Each row of a before or after table is a point. The points were changed in one or more steps. Then noise was added and the rows were shuffled. The steps act on how far a point lies along the listed directions, d1 being the first. What was done? A step turns or swaps two directions, mirrors them in a line or flattens them onto one, adds a multiple of one to another, or multiplies one. Angles are multiples of 10 degrees, from the lower direction toward the higher: turns from -170 to 170, lines from 10 to 170 but not 90. Use the fewest steps. Two steps may share a direction if one is a turn and the other turns, adds or multiplies; they go together, in the order done. Otherwise the lowest direction goes first.
In the rows, 128 means zero.

Directions:
(1): [152 112 170]
(2): [167 158 117]
(3): [107 165 154]
Before, 9 rows:
[[117 119  90]
 [ 28  94 132]
 [102 154 120]
 [167 105 151]
 [151 111 123]
 [143 123  82]
 [115 126  97]
 [106 126 115]
 [139 144 156]]
After, 9 rows:
[[128 151  85]
 [154 118 146]
 [102 145 125]
 [146 137 108]
 [164 112 146]
 [178 135 143]
 [131 108 143]
 [110  23 141]
 [117 122 164]]
Steps: multiply d1 by -1; turn d2 and d3 by 50 degrees

Directions:
(1): [163 139 162  90 125 160 109  81 119]
(2): [144  83  92 130 154 161 123 133  81]
(3): [105 153 105 130 124 196 126 139 161]
(4): [ 90 126 146 174 139 140 152  77 110]
Before:
[[117 146 144 117 105  84 118 156 155]
 [156 107 122 108 120  98  99 150 121]
 [125 160 128 117 107  44 137 165 171]
 [122 143 115 139 137 124 131 160 147]
 [111 123 122 132 143 156 137 110 118]
 [168 127 152 113 129 133 100 125 116]
 [152 126 161 119 127 103 137  73 110]
 [126 151 176 135 114  82 142  98 144]
 [151 121 111  97 127  84 126 171 117]
 [128 139 120 135 121 149 132 135 145]]
After, 10 rows:
[[134 104 103 117 147 162 128 122 105]
 [117 204 209 118  78  57 140 107 207]
 [117 146 125 143 131 113 135 154 153]
 [127 138 123 137 120 139 135 134 142]
 [123 116 110 133 134 100 144 150 108]
 [ 91 192 176 132  85  60 133 141 198]
 [ 82 221 180 134  78  12 155 144 232]
 [152 124 153 134 138 143 108 111 106]
 [133  97 119 140 131 118 114 128 106]
 [155 138 163 107 115 109 131  80 129]]
Steps: flatten d1 and d4 onto the line at 10 degrees; multiply d2 by 2.5; multiply d3 by 0.7

Directions:
(1): [121 140 166 153 133  95 130  85 131 154  89  97 176  93]
(2): [166  94 126 160 132 100 101 178 146  96 131 154 171 106]
(3): [146 146 115  81 140  74 117 162 141 142  93 108  84 103]
(4): [174 162 139 163  87 171 152 144 132 111  88 117 104 112]
Before:
[[124 147 148 129 121 106 132 124 128 141  86  93 112 103]
 [110 118 149 140 158  83 124  81 129 146 120 105 171 103]
 [ 71 101 160 127 173 116 126  64 114 154 141 111 184 143]
 [158 131 153 191  91 145 130 116 118  94  99 110 127 113]
 [ 58 137 130 109 140 107 144  59 118 183 146  95 147 161]
 [191 174 170 182 104 146 163 131 158 146  41  81 121  68]
 [ 73 127 127  78 168  62 104  86 124 160 134 123 128 127]
 [182 140 128 146  96 138 134 144 137 121  71 102 108  88]]
After, 8 rows:
[[115 115  97  71 158 143 125 162 124 118 158 134  65 172]
 [109 120 130 143 113 165 138 125 115 115 146 132 117 151]
 [143 106 129 172 102 170 136 107 123 112 126 128 151 123]
 [101 150  73  52 128 126 145 153 130 156 153 113  32 177]
 [124 102  97 130 136 159 133 135 122  98 179 151 111 157]
 [147 115 127 173 119 211 154 137 134 109 161 148 120 153]
 [ 92 128 117 108 136 139 122 102 114 127 155 149 112 153]
 [147 114 123 156 107 133 117 140 120  89 133 129 102 131]]
Steps: add 1 times d2 to d3; turn d1 and d3 by -150 degrees; multiply d4 by 0.4
